Rows are points. Each copy is the shape, with its points in the same order, stretched, turned, moved and blurred by noise. Say if it was mirrored as well.

Shape (6 x 3):
[[-0.08  0.46  0.58]
 [-0.38  0.23 -0.05]
 [ 0.17 -0.31  0.42]
 [-0.25  0.44 -0.22]
 [-0.24 -0.15 -0.07]
 [ 0.70 -0.55  0.14]]
Copy 1 (6 x 3):
[[ 0.32 -0.50 -0.31]
 [-0.19  0.04 -0.08]
 [ 0.65 -0.05  0.22]
 [-0.22  0.15 -0.34]
 [ 0.03  0.20  0.22]
 [ 1.03  0.38  0.14]]
Copy 1 is: mirrored
Copy 2 (6 x 3):
[[-0.14 -0.20  0.71]
 [-0.18 -0.26  0.03]
 [ 0.50 -0.20  0.46]
 [-0.34 -0.06  0.02]
 [ 0.14 -0.22  0.03]
 [ 0.85  0.23  0.32]]
Copy 2 is: only turned
Copy 3 (6 x 3):
[[-0.56  0.56 -0.12]
 [-0.10  0.25 -0.59]
 [-0.35 -0.29  0.10]
 [ 0.08  0.45 -0.52]
 [-0.02 -0.20 -0.44]
 [ 0.18 -0.49  0.52]]
Copy 3 is: only turned
Copy 4 (6 x 3):
[[ 0.03  0.53  0.24]
 [-0.38  0.01 -0.10]
 [ 0.44 -0.06  0.15]
 [-0.37  0.21 -0.35]
 [-0.15 -0.23 -0.03]
 [ 0.88 -0.27 -0.19]]
Copy 4 is: only turned

Shape (10 x 4):
[[-0.12  0.51 -0.41  0.09]
 [-0.52  0.08 -0.29 -0.02]
 [ 0.04  0.09 -0.15 -0.47]
 [ 0.40  0.15  0.46  0.60]
 [ 0.31 -0.34  0.51  0.52]
 [-0.33  0.18 -0.48 -0.32]
 [ 0.32 -0.31  0.16  0.10]
 [-0.49  0.13  0.04  0.18]
 [-0.55  0.01  0.20 -0.46]
 [ 0.32 -0.14  0.53  0.26]]
Copy 1 (10 x 4):
[[-0.31  0.08 -0.48  0.05]
 [-0.54 -0.13  0.01  0.24]
 [-0.02 -0.42 -0.12 -0.21]
 [ 0.51  0.59  0.12  0.16]
 [ 0.56  0.37  0.48  0.41]
 [-0.51 -0.33 -0.26  0.08]
 [ 0.42 -0.07  0.21  0.25]
 [-0.44  0.21  0.16  0.12]
 [-0.45 -0.17  0.39 -0.32]
 [ 0.48  0.23  0.38  0.08]]
Copy 1 is: only turned
Copy 2 (10 x 4):
[[-0.07  0.61  0.10  0.43]
 [-0.07  0.13  0.17  0.52]
 [-0.18  0.23  0.19 -0.27]
 [ 0.95  0.44  0.04 -0.05]
 [ 1.01  0.01 -0.16 -0.17]
 [-0.35  0.24  0.11  0.31]
 [ 0.58  0.03 -0.22 -0.20]
 [ 0.25  0.13  0.35  0.42]
 [-0.03 -0.14  0.69 -0.13]
 [ 0.80  0.18  0.11 -0.34]]
Copy 2 is: only turned
Copy 3 (10 x 4):
[[-0.28  0.04 -0.23 -0.28]
 [-0.50 -0.16  0.15 -0.04]
 [-0.07 -0.56 -0.12 -0.58]
 [ 0.78  0.05 -0.42  0.34]
 [ 0.65 -0.34 -0.27  0.62]
 [-0.52 -0.28  0.10 -0.44]
 [ 0.42 -0.61 -0.34  0.18]
 [-0.19  0.08  0.28  0.10]
 [-0.16 -0.25  0.49 -0.36]
 [ 0.70 -0.30 -0.25  0.23]]
Copy 3 is: only turned
Copy 4 (10 x 4):
[[ 0.47 -0.05  0.69 -0.01]
 [ 0.17 -0.34  0.41 -0.20]
 [ 0.45  0.05  0.05 -0.26]
 [-0.29  0.77  0.48  0.10]
 [-0.53  0.65  0.03  0.20]
 [ 0.50 -0.32  0.32 -0.17]
 [-0.12  0.43 -0.12  0.12]
 [-0.10 -0.12  0.51 -0.27]
 [ 0.08 -0.22  0.18 -0.73]
 [-0.30  0.66  0.10 -0.07]]
Copy 4 is: mirrored

Shape (10 x 6):
[[-0.14 -0.18 -0.40  0.05 -0.06 -0.12]
 [ 0.33  0.23 -0.36 -0.26 -0.35 -0.40]
 [ 0.25  0.19  0.26 -0.15  0.28  0.01]
 [ 0.49 -0.16 -0.07  0.37  0.46  0.02]
 [-0.15  0.43 -0.33 -0.25 -0.35  0.82]
 [ 0.14  0.43 -0.47 -0.11  0.50  0.71]
 [-0.12 -0.41  0.28 -0.71  0.16  0.56]
 [-0.18 -0.14 -0.25  0.07 -0.08  0.06]
 [-0.16  0.36  0.10  0.12  0.64  0.27]
 [-0.37  0.31 -0.10  0.22  0.92  0.25]]
Copy 1 (10 x 6):
[[-0.39 -0.07 -0.46  0.01  0.01  0.12]
 [ 0.10 -0.08 -0.51 -0.32 -0.33 -0.17]
 [ 0.09 -0.04  0.09 -0.25  0.38 -0.14]
 [ 0.18 -0.30 -0.26  0.26  0.58  0.01]
 [-0.13  0.88 -0.27 -0.17  0.08  0.32]
 [ 0.06  0.67 -0.47 -0.10  0.80 -0.04]
 [-0.36  0.22  0.19 -0.74  0.58  0.65]
 [-0.37  0.04 -0.31  0.05  0.05  0.18]
 [-0.24  0.25  0.05  0.04  0.69 -0.30]
 [-0.46  0.27 -0.08  0.16  0.88 -0.40]]
Copy 1 is: only turned
Copy 2 (10 x 6):
[[ 0.37 -0.09  0.12 -0.19  0.27  0.35]
 [ 0.87 -0.10  0.17 -0.26  0.17 -0.19]
 [-0.01  0.21 -0.01 -0.41 -0.04 -0.44]
 [-0.01  0.34 -0.19  0.03  0.48 -0.23]
 [ 0.55  0.11 -0.29 -0.07 -0.83  0.33]
 [ 0.30  0.80 -0.36 -0.18 -0.32  0.23]
 [-0.22 -0.21 -0.60 -0.87 -0.36  0.06]
 [ 0.25 -0.12  0.02 -0.15  0.09  0.28]
 [-0.29  0.58  0.11 -0.27 -0.18 -0.05]
 [-0.39  0.76  0.22 -0.34 -0.04  0.21]]
Copy 2 is: mirrored
Copy 3 (10 x 6):
[[-0.14  0.04 -0.52  0.12  0.08 -0.21]
 [ 0.11  0.28 -0.45 -0.22 -0.45 -0.02]
 [ 0.16  0.27  0.20 -0.17  0.11  0.07]
 [ 0.68  0.11 -0.08  0.05  0.25 -0.34]
 [-0.21  0.43 -0.12  0.96 -0.26  0.69]
 [ 0.43  0.61 -0.16  0.67  0.34  0.48]
 [-0.23 -0.31  0.34  0.10  0.53  0.57]
 [-0.20  0.18 -0.35  0.25 -0.01 -0.09]
 [ 0.05  0.65  0.27  0.36  0.37 -0.13]
 [-0.09  0.75  0.05  0.51  0.71 -0.18]]
Copy 3 is: only turned

Shape (14 x 8):
[[ 0.04  0.11 -0.08  0.20  0.69 -0.78  0.00  0.15]
 [ 0.17 -0.24  0.53  0.52  0.04 -0.28 -0.55  0.18]
 [ 0.57 -0.22 -0.16  0.22  0.48 -0.63  0.28 -0.21]
 [-0.32  0.30 -0.42  0.06 -0.04  0.61 -0.09 -0.28]
 [-0.34 -0.23  0.10 -0.09 -0.34  0.37 -0.30 -0.26]
 [-0.20  0.36 -0.37  0.07 -0.51  0.14 -0.01 -0.38]
 [ 0.61 -0.28  0.08  0.42  0.28 -0.25 -0.52  0.53]
 [ 0.38  0.02 -0.25 -0.28  0.78 -0.35 -0.12 -0.12]
 [-0.29  0.08 -0.35 -0.33  0.01  0.60  0.62  0.11]
 [ 0.30 -0.12 -0.64  0.03  0.39 -0.83 -0.10  0.12]
 [ 0.02  0.04 -0.08 -0.24 -0.42  0.53 -0.15 -0.44]
 [ 0.31 -0.24  0.38  0.14  0.22 -0.06 -0.43  0.20]
 [ 0.21  0.07  0.09  0.65  0.16  0.04 -0.31 -0.06]
 [-0.06  0.72 -0.07 -0.41 -0.16  0.42  0.35  0.14]]
Copy 1 (14 x 8):
[[-0.35 -0.29 -0.21  0.01  0.80  0.02  0.53 -0.02]
 [ 0.18 -0.30  0.65  0.40  0.34  0.22  0.07 -0.31]
 [ 0.42 -0.57 -0.43 -0.03  0.69  0.18  0.37 -0.02]
 [-0.13  0.32 -0.35  0.28 -0.16  0.21 -0.26  0.54]
 [ 0.13  0.33 -0.02  0.06 -0.29  0.17 -0.44 -0.05]
 [ 0.37  0.34 -0.34  0.46 -0.06 -0.39 -0.32  0.42]
 [ 0.05 -0.75  0.83 -0.02  0.64  0.31  0.24  0.11]
 [-0.10 -0.06 -0.17 -0.42  0.88  0.48  0.26  0.21]
 [-0.02  0.00 -0.64 -0.40 -0.73  0.05  0.30  0.55]
 [-0.14 -0.45 -0.21 -0.22  0.94 -0.21  0.17  0.22]
 [ 0.51  0.40 -0.08  0.00 -0.21  0.19 -0.37  0.28]
 [ 0.15 -0.27  0.56 -0.08  0.35  0.45  0.16 -0.09]
 [ 0.18 -0.33  0.25  0.61  0.43  0.36  0.02  0.15]
 [ 0.21  0.38 -0.14 -0.12 -0.39 -0.26  0.48  0.73]]
Copy 1 is: only turned
Copy 2 (14 x 8):
[[-0.50 -0.20 -0.32 -0.34  0.52  0.09 -0.15 -0.35]
 [ 0.30 -0.89  0.21 -0.33  0.21  0.25 -0.42 -0.21]
 [-0.18 -0.02 -0.08 -0.13  0.17 -0.16 -0.26 -0.96]
 [ 0.63  0.36 -0.43  0.19 -0.31  0.16  0.15  0.27]
 [ 0.48 -0.20  0.15  0.19 -0.62  0.35 -0.10  0.23]
 [ 0.38  0.16 -0.21  0.26 -0.47 -0.38  0.06  0.23]
 [ 0.38 -0.46  0.36 -0.20  0.78  0.17 -0.68 -0.34]
 [-0.32  0.38 -0.25 -0.30  0.26  0.21 -0.65 -0.43]
 [ 0.29  0.79  0.14  0.13 -0.21  0.31  0.68  0.03]
 [-0.49  0.05 -0.02  0.19  0.53 -0.19 -0.53 -0.36]
 [ 0.67  0.33  0.13  0.12 -0.74  0.03 -0.27  0.09]
 [ 0.32 -0.40  0.24 -0.36  0.21  0.43 -0.50 -0.24]
 [ 0.58 -0.41 -0.26 -0.23  0.16  0.10 -0.18 -0.26]
 [ 0.39  0.80  0.09 -0.42 -0.13 -0.10  0.35  0.38]]
Copy 2 is: mirrored
Copy 3 (14 x 8):
[[ 0.11  0.27 -0.19  0.45  0.76  0.06 -0.13  0.50]
 [-0.21 -0.07  0.34  0.30 -0.24 -0.42  0.15  0.52]
 [ 0.50  0.32 -0.17  0.65  0.40 -0.12 -0.11  0.14]
 [-0.18 -0.28 -0.09 -0.38 -0.06  0.23 -0.74 -0.31]
 [-0.25 -0.52  0.33 -0.30 -0.18 -0.19 -0.19 -0.30]
 [-0.16 -0.18 -0.37 -0.52  0.08 -0.37 -0.47 -0.30]
 [ 0.24  0.03  0.21  0.27 -0.38 -0.03  0.09  0.80]
 [ 0.49  0.20  0.22  0.33  0.65  0.24 -0.42  0.22]
 [ 0.04 -0.03 -0.30 -0.43 -0.01  0.74 -0.26 -0.59]
 [ 0.52 -0.07 -0.40  0.26  0.64 -0.11 -0.16  0.42]
 [ 0.00 -0.26  0.23 -0.47 -0.24 -0.14 -0.38 -0.47]
 [ 0.02  0.02  0.48  0.19 -0.21 -0.04  0.07  0.37]
 [-0.18  0.03  0.04  0.26 -0.28 -0.15 -0.36  0.34]
 [-0.08  0.51 -0.16 -0.77  0.16  0.38 -0.28 -0.28]]
Copy 3 is: only turned

Shape (12 x 9):
[[ 0.11 -0.53  0.17 -0.13 -0.02  0.48  0.58 -0.33  0.08]
 [ 0.29  0.05  0.31 -0.03  0.54  0.14  0.33 -0.58  0.45]
 [ 0.07 -0.42  0.25 -0.43  0.73 -0.13  0.68 -0.31  0.15]
 [-0.49  0.08  0.40 -0.30  0.31 -0.03  0.48 -0.30  0.36]
 [-0.16  0.47 -0.07  0.13  0.21  0.02 -0.27  0.08 -0.12]
 [-0.09 -0.01  0.02 -0.40  0.43  0.23  0.41 -0.54  0.44]
 [ 0.07 -0.36 -0.11  0.57 -0.05 -0.11  0.46  0.10 -0.18]
 [-0.25 -0.13 -0.53  0.40 -0.25 -0.45 -0.56 -0.02 -0.03]
 [-0.29  0.41 -0.63  0.35 -0.04 -0.31 -0.06 -0.39 -0.43]
 [ 0.05  0.33 -0.36 -0.24  0.35  0.08  0.47 -0.06  0.52]
 [ 0.15  0.31 -0.27  0.19 -0.53 -0.56 -0.07 -0.09 -0.20]
 [ 0.09  0.24 -0.52  0.05 -0.26 -0.23 -0.36  0.11 -0.50]]
Copy 1 (12 x 9):
[[ 0.23 -0.14 -0.38  0.81  0.13  0.02  0.46 -0.30  0.00]
 [ 0.25 -0.61  0.55  0.28  0.57  0.21 -0.06 -0.09 -0.22]
 [-0.02 -1.06  0.21  0.37 -0.32 -0.15  0.38 -0.26  0.13]
 [-0.22 -1.10  0.10  0.14 -0.09  0.73  0.30  0.04  0.02]
 [-0.15 -0.16  0.52 -0.70  0.20  0.37 -0.11 -0.29  0.12]
 [-0.06 -0.97  0.13  0.30  0.14  0.36 -0.13 -0.36 -0.23]
 [ 0.25  0.30  0.14  0.47 -0.30 -0.10  0.12  0.09  0.78]
 [ 0.26  0.40  0.30 -0.42 -0.29  0.09 -0.57 -0.01  0.21]
 [-0.18  0.10  0.87 -0.03 -0.26  0.42 -0.65 -0.46  0.17]
 [-0.46 -0.80  0.03  0.10  0.32  0.06 -0.53  0.05  0.13]
 [-0.14  0.46  0.52  0.05 -0.23 -0.02 -0.24  0.40 -0.17]
 [-0.23  0.48  0.34 -0.44 -0.29 -0.17 -0.22 -0.26 -0.03]]
Copy 1 is: mirrored
Copy 2 (12 x 9):
[[ 0.25  0.02  0.07  0.04 -0.14  0.39  0.60  0.28 -0.17]
 [ 0.48 -0.35 -0.06 -0.24 -0.85 -0.03 -0.08 -0.36 -0.58]
 [ 0.40  0.03  0.44 -0.39 -0.61  0.04  0.48 -0.29 -0.20]
 [-0.21 -0.08  0.35  0.16 -0.70  0.22  0.19 -0.44 -0.30]
 [-0.17 -0.18  0.06  0.08  0.06 -0.26 -0.48 -0.18 -0.33]
 [ 0.00 -0.22  0.23 -0.24 -0.72  0.37  0.22 -0.29 -0.64]
 [ 0.40 -0.25  0.04  0.12  0.57 -0.16  0.39  0.06  0.54]
 [ 0.15 -0.04  0.06  0.07  0.76  0.21 -0.46 -0.37  0.51]
 [ 0.09 -0.17 -0.09  0.15  0.81 -0.12 -0.12 -0.59 -0.18]
 [-0.37 -0.55  0.07 -0.48 -0.50  0.06  0.17 -0.26 -0.43]
 [ 0.02  0.05 -0.68  0.15  0.66 -0.33 -0.20 -0.57  0.20]
 [-0.07  0.13 -0.29 -0.01  0.84 -0.23 -0.29 -0.16 -0.03]]
Copy 2 is: mirrored
Copy 3 (12 x 9):
[[-0.31  0.31  0.37  0.60 -0.03 -0.59 -0.06 -0.10  0.24]
 [-0.22  0.01  0.22  0.21  0.00 -0.20 -0.41 -0.36  0.62]
 [-0.57 -0.12 -0.01  0.64  0.50 -0.69 -0.09 -0.25  0.65]
 [-0.90  0.28 -0.18  0.34  0.36 -0.13 -0.27  0.18  0.60]
 [-0.09  0.07 -0.14 -0.28  0.19  0.43  0.00  0.02 -0.08]
 [-0.71 -0.06  0.40  0.31  0.11 -0.25 -0.22  0.00  0.58]
 [ 0.33  0.37  0.12  0.50  0.50  0.14  0.02 -0.04 -0.09]
 [ 0.48 -0.30 -0.05  0.10  0.28  0.48  0.17  0.46 -0.19]
 [ 0.02 -0.15  0.14  0.29  0.27  0.85  0.11 -0.03 -0.43]
 [-0.39 -0.08  0.67 -0.14  0.56 -0.02 -0.32  0.04  0.23]
 [ 0.43 -0.17 -0.04  0.24  0.34  0.34 -0.36  0.08 -0.56]
 [ 0.34 -0.32  0.05 -0.02  0.24  0.30  0.09  0.04 -0.69]]
Copy 3 is: mirrored
Copy 4 (12 x 9):
[[ 0.03  0.36 -0.34  0.15 -0.13 -0.23 -0.34 -0.43 -0.51]
 [-0.48  0.67 -0.09  0.01  0.21  0.17 -0.03 -0.71 -0.25]
 [-0.11  1.02 -0.31  0.59  0.19 -0.28  0.30 -0.21 -0.42]
 [-0.50  0.49 -0.17 -0.03  0.27  0.17  0.58 -0.26 -0.66]
 [-0.33  0.07  0.28 -0.15  0.27  0.29 -0.19  0.14  0.01]
 [-0.73  0.79 -0.56  0.09  0.23 -0.06  0.10 -0.33 -0.33]
 [ 0.10 -0.06  0.53  0.49 -0.33 -0.09 -0.43 -0.11 -0.16]
 [-0.37 -0.23  0.71 -0.10  0.07 -0.43 -0.15  0.14  0.37]
 [-0.42  0.33  0.85  0.09 -0.01  0.11 -0.68  0.44 -0.27]
 [-0.95  0.36 -0.29  0.41 -0.06  0.28  0.14 -0.30 -0.21]
 [-0.08  0.38  0.64 -0.21 -0.82  0.14 -0.18  0.06  0.11]
 [-0.10  0.19  0.29  0.08 -0.32 -0.04 -0.50  0.43  0.24]]
Copy 4 is: only turned

Shape (17 x 11):
[[ 0.16 -0.21 -0.43  0.06  0.67  0.26  0.15  0.59  0.29  0.15 -0.02]
 [-0.38 -0.20 -0.11 -0.05 -0.17  0.41  0.21 -0.52 -0.48 -0.14  0.03]
 [ 0.31  0.36 -0.15 -0.33  0.17 -0.11  0.44  0.49  0.44  0.51  0.15]
 [ 0.06 -0.39 -0.27  0.52  0.08 -0.03  0.19 -0.40 -0.35  0.28 -0.37]
 [ 0.37 -0.46  0.33  0.63 -0.24  0.25 -0.11 -0.45 -0.25 -0.14  0.29]
 [-0.16  0.78 -0.20 -0.68 -0.51 -0.43 -0.33  0.41  0.09 -0.05  0.43]
 [ 0.21 -0.46  0.63  0.10 -0.47  0.09  0.07 -0.07 -0.36  0.14 -0.15]
 [-0.27 -0.35  0.20 -0.17  0.59  0.19 -0.16  0.32  0.47  0.29  0.16]
 [-0.01  0.31  0.11 -0.32 -0.32 -0.51  0.19  0.18  0.31 -0.24 -0.04]
 [ 0.21 -0.36 -0.15 -0.13  0.79  0.82 -0.11  0.29  0.64  0.52 -0.49]
 [-0.11  0.47  0.16 -0.41  0.07 -0.17 -0.04  0.43 -0.13 -0.39  0.08]
 [-0.31  0.27 -0.11 -0.26 -0.43  0.17 -0.05  0.60  0.00 -0.16  0.09]
 [-0.18 -0.22 -0.30 -0.08  0.33  0.16  0.56  0.59  0.33  0.31 -0.11]
 [-0.20 -0.70 -0.29  0.35 -0.08  0.14 -0.12 -0.16 -0.18  0.01 -0.22]
 [ 0.48 -0.14 -0.22 -0.06  0.39  0.11  0.29  0.32  0.55  0.16 -0.31]
 [-0.37 -0.26 -0.08  0.39 -0.31  0.30  0.12 -0.35  0.04 -0.26  0.02]
 [-0.49  0.92  0.08 -0.07 -0.29 -0.16  0.00  0.43  0.01  0.05 -0.03]]
Copy 1 (17 x 11):
[[ 0.34  0.24 -0.66 -0.08  0.00 -0.18  0.03  0.36  0.47  0.26 -0.03]
 [-0.27 -0.79  0.04 -0.36 -0.25 -0.11  0.81 -0.25 -0.29 -0.31 -0.43]
 [ 0.41  0.56  0.17 -0.37  0.63 -0.29  0.27  0.10  0.35  0.42  0.21]
 [ 0.29 -0.47 -0.07 -0.45 -0.52 -0.50 -0.05  0.19 -0.44 -0.16 -0.53]
 [ 0.55 -0.89  0.46 -0.19 -0.75  0.11 -0.03  0.15 -0.28  0.21 -0.30]
 [-0.14  0.52  0.01 -0.67  0.58  0.69  0.30 -0.52  0.19 -0.46  0.59]
 [ 0.01 -0.61  0.74 -0.49 -0.56  0.03  0.10  0.51 -0.16  0.00 -0.18]
 [-0.17 -0.09 -0.37 -0.17  0.04 -0.29 -0.18 -0.07  0.63  0.67  0.08]
 [-0.03  0.16  0.47 -0.26  0.08 -0.12  0.13 -0.18  0.13 -0.37  0.40]
 [ 0.20  0.29 -0.62 -0.27  0.08 -0.37 -0.07  0.08  1.09  0.80 -0.65]
 [-0.41  0.19 -0.02  0.10  0.30  0.35  0.20 -0.06  0.05 -0.30  0.23]
 [-0.13 -0.02 -0.10 -0.51  0.29  0.39  0.30  0.13  0.44 -0.54  0.24]
 [ 0.14  0.11 -0.30 -0.28  0.19 -0.49  0.30  0.47  0.48  0.19  0.16]
 [ 0.04 -0.61 -0.23 -0.55 -0.80 -0.18 -0.04  0.20 -0.05 -0.28 -0.25]
 [ 0.50  0.41 -0.05 -0.20 -0.10 -0.36 -0.03  0.28  0.52  0.32 -0.17]
 [ 0.15 -0.76  0.06 -0.33 -0.35 -0.24  0.27 -0.20  0.05 -0.30 -0.19]
 [-0.30  0.04  0.05 -0.36  0.84  0.13 -0.08 -0.26  0.20 -0.56  0.13]]
Copy 1 is: mirrored
Copy 2 (17 x 11):
[[ 0.65 -0.06 -0.22  0.44  0.25 -0.01  0.49  0.09  0.56  0.54  0.47]
 [-0.67  0.15 -0.42 -0.15 -0.32  0.56 -0.05  0.10 -0.35  0.12 -0.04]
 [ 0.45  0.07  0.56 -0.03  0.15 -0.51  0.41 -0.05  0.37  0.34  0.42]
 [-0.17  0.10 -0.06  0.50  0.09  0.70  0.15 -0.27 -0.30  0.18 -0.15]
 [-0.31 -0.27  0.12  0.90 -0.46  0.32 -0.11  0.39 -0.30 -0.16 -0.31]
 [ 0.03  0.71 -0.10 -0.50 -0.93 -0.80 -0.33 -0.21  0.22  0.05  0.08]
 [-0.36  0.03  0.27  0.29 -0.07  0.26 -0.35  0.40 -0.44  0.16 -0.58]
 [ 0.04 -0.30 -0.01  0.30  0.33 -0.24 -0.09  0.08  0.15  0.96  0.47]
 [-0.27  0.24  0.16  0.03 -0.03 -0.38 -0.25 -0.22  0.29 -0.23 -0.05]
 [ 0.86 -0.61  0.08  0.17  0.43  0.28  0.24 -0.10  0.47  1.16  0.35]
 [ 0.18  0.44 -0.26 -0.23 -0.14 -0.32 -0.42  0.17  0.16 -0.10  0.33]
 [-0.11  0.50 -0.16 -0.22 -0.58 -0.17 -0.18  0.14  0.46  0.20 -0.02]
 [ 0.09  0.00  0.16  0.17  0.49  0.03  0.49  0.06  0.48  0.72  0.34]
 [-0.32  0.06 -0.35  0.60 -0.17  0.61  0.04 -0.08 -0.10  0.36 -0.37]
 [ 0.59 -0.39  0.23  0.36  0.49 -0.01  0.41 -0.12  0.53  0.29  0.12]
 [-0.73  0.01 -0.11  0.38 -0.35  0.52 -0.11  0.05  0.13  0.09 -0.06]
 [-0.08  0.85  0.34 -0.38 -0.46 -0.11 -0.63 -0.14  0.39  0.19  0.48]]
Copy 2 is: only turned
